Every row gives one point. Examples show where two turns around zero, p and q, send a point. Write where each new point lands after one turn and then the other. Backwards means that the second turn is done in reverse. Each puzzle has new turns, and all numbers are rounded.

Turn p:
[-1.9  3.1 -0.2] => [-3.4  0.9  0.8]
[ 0.9  2.7 -1.4] => [-1.5  2.7 -0.7]
[ 0.2 -5.5  0.2] => [ 3.8 -3.8 -1.3]
[ 0.9 -0.3  1.4] => [1.2 0.2 1.2]
Turn q:
[1.1 2.4 0.7] => [-2.6  0.6  0.3]
[-1.8  0.0  2.4] => [-0.4 -2.8  1.0]
[-1.2 -0.3 -4.8] => [ 1.9  1.5 -4.3]
[ 2.3  3.1 -2.4] => [-2.6  3.3 -1.8]
[ 0.5 -2.8  2.3] => [ 1.9 -0.9  3.0]
[-0.8 -2.4  1.9] => [ 1.8 -1.7  1.9]
Where do these land?
q, then p: [3.1 3.6 0.9] => [-4.1 -1.5  2.0]
q, then p: [3.3 0.4 2.2] => [-1.3 -0.4  3.7]
p, then q: [-2.2 -1.1  1.4] => [ 2.1 -1.1  1.5]
p, then q: [-1.9 -1.8 -1.7] => [ 2.9  0.5 -1.1]
p, then q: [-2.3 -1.0 -2.8] => [ 2.9  0.0 -2.4]

Turn p:
[-3.5 -1.1  4.4 -2.6] => [ 2.7 -3.3  3.8 -2.7]
[ 0.4  0.3 -2.7 -1.6] => [-0.8 -0.7 -2.9 -0.6]
[ 0.9  2.5  0.6 -1.5] => [ 0.1  1.5 -0.5 -2.7]
[ 3.0 -1.8  0.2  3.2] => [1.0 2.6 0.1 3.9]
[-0.8  0.1 -2.6  2.5] => [-3.0 -0.1 -0.5  2.1]
Turn q:
[1.1 1.2 1.3 1.5] => [-0.5  0.0  2.5  0.5]
[-0.8 -5.1 -0.5 -3.0] => [ 0.1 -2.2 -4.1 -3.8]
[-1.5  4.0 -0.2  0.7] => [1.1 3.2 1.3 2.4]
[-1.4 -5.0 -3.0 -0.2] => [-2.6 -1.4 -5.0 -1.4]
[ 0.3  0.2  0.2 -0.8] => [ 0.8 -0.3  0.1 -0.1]
[0.6 2.7 3.8 1.7] => [ 0.3  1.5  4.8 -0.4]
[ 1.7  1.9 -1.5  0.0] => [ 0.8 -0.8  0.5  2.7]
Where do these land?
q, then p: [ 2.6 -1.6  0.8  0.5] => [ 2.0 -2.1  0.8  1.0]
q, then p: [-5.3  1.0 -1.0  7.3] => [-6.8 -0.8  4.3 -4.2]
p, then q: [ 1.7  1.6 -0.7 -1.8] => [ 1.9 -0.3 -1.4  1.8]
q, then p backwards: [-2.0  0.2  1.2 -0.4] => [ 1.4  1.6  0.9 -0.4]
p, then q: [ 0.7 -0.5 -1.3 -1.6] => [-0.2 -1.1 -1.6  1.1]
p, then q: [ 2.6  0.3  1.7 -1.7] => [ 2.1 -1.9  1.0  2.0]
p, then q: [-0.3 -1.0 -0.7 -2.3] => [-0.3 -2.0 -1.7  0.0]

Turn p:
[-2.5 -0.9  3.5  0.7 -3.6  2.5] => [-0.9 -5.0  0.6  2.3 -1.0  2.6]
[ 0.0 -0.5 -3.8 -2.1  2.6 -0.6] => [ 1.6  1.9 -0.9 -2.7  3.0 -1.7]
[ 1.0  1.7 -0.6  0.6 -1.2  1.5] => [ 2.0  0.5 -0.6  1.4 -1.0  1.0]
[ 1.1 -0.4  6.8 -2.2 -3.3  1.6] => [-0.3 -4.2  5.7  2.7 -2.7  0.8]
[-1.5  2.0 -3.3  0.9  2.2 -3.1] => [-0.3  2.5 -3.4 -3.6 -0.6 -1.1]
[ 0.9 -1.4 -1.7  1.1 -0.6 -1.7] => [-0.9  0.9 -1.7  1.0  0.5 -2.1]
[ 1.0 -0.5 -0.9  1.0  3.7 -0.1] => [-1.1  3.3  0.2 -1.0  1.7  0.6]
Turn q:
[-1.1  3.6  2.5  3.2 -0.6 -0.3] => [ 3.1 -2.8 -0.8  0.5 -1.7 -3.1]
[-2.0 -2.1 -1.2  7.7  0.6 -2.0] => [-0.5 -5.3 -6.5  0.5  1.5 -0.2]
[-2.5 -1.3 -1.7 -2.4  2.2  1.7] => [-0.3  2.0 -0.3  1.2 -1.5  4.0]
[ 0.1  2.4 -0.8 -1.1 -1.0 -2.2] => [ 1.7  2.0  0.0  1.0  1.2 -2.0]
[ 1.9  0.6  0.8 -2.8  1.1  0.6] => [ 0.8  1.5  2.9 -1.3  0.2  0.8]
[-2.2 -1.3  0.5 -2.8 -3.3  0.5] => [-2.8  1.6  1.7  3.2 -1.4 -0.7]
[ 2.7  0.5 -0.6  0.9 -1.9  1.3] => [-1.3  0.4  0.0 -2.7 -0.3 -2.2]
[ 3.1 -2.4  0.5 -2.6  2.8  0.4] => [-0.6  0.5  3.0 -2.5  2.0  3.3]
Where do these land?
p, then q: [ 6.1  0.5  0.0  1.9  0.3 -0.9] => [ 3.5 -1.8 -1.6 -0.1 -0.3 -4.9]
q, then p: [ 1.1  0.1  3.0  0.1 -0.9 -1.8] => [-3.3  0.4  1.7 -0.1  0.0 -0.8]
q, then p: [-0.4 -2.6 -0.5 -1.2  0.8  0.4] => [ 0.3 -1.0 -0.2 -0.3  0.8  2.8]
p, then q: [-0.4  0.7  1.2 -0.9  1.8  1.5] => [ 0.2 -0.3  2.2 -0.7 -1.6  0.6]
q, then p: [ 3.2 -1.0  2.3 -1.3 -2.0  3.2] => [-1.0 -4.5  2.5 -1.7 -1.5 -0.5]
q, then p backwards: [-4.0  2.9 -3.4 -0.6 -0.3 -3.6] => [ 3.8  0.2 -4.8  2.7 -1.8  1.5]
q, then p backwards: [-5.6 -0.6 -2.5  2.0  0.3  1.1] => [-0.6  1.6 -1.1  5.2 -3.4  0.4]
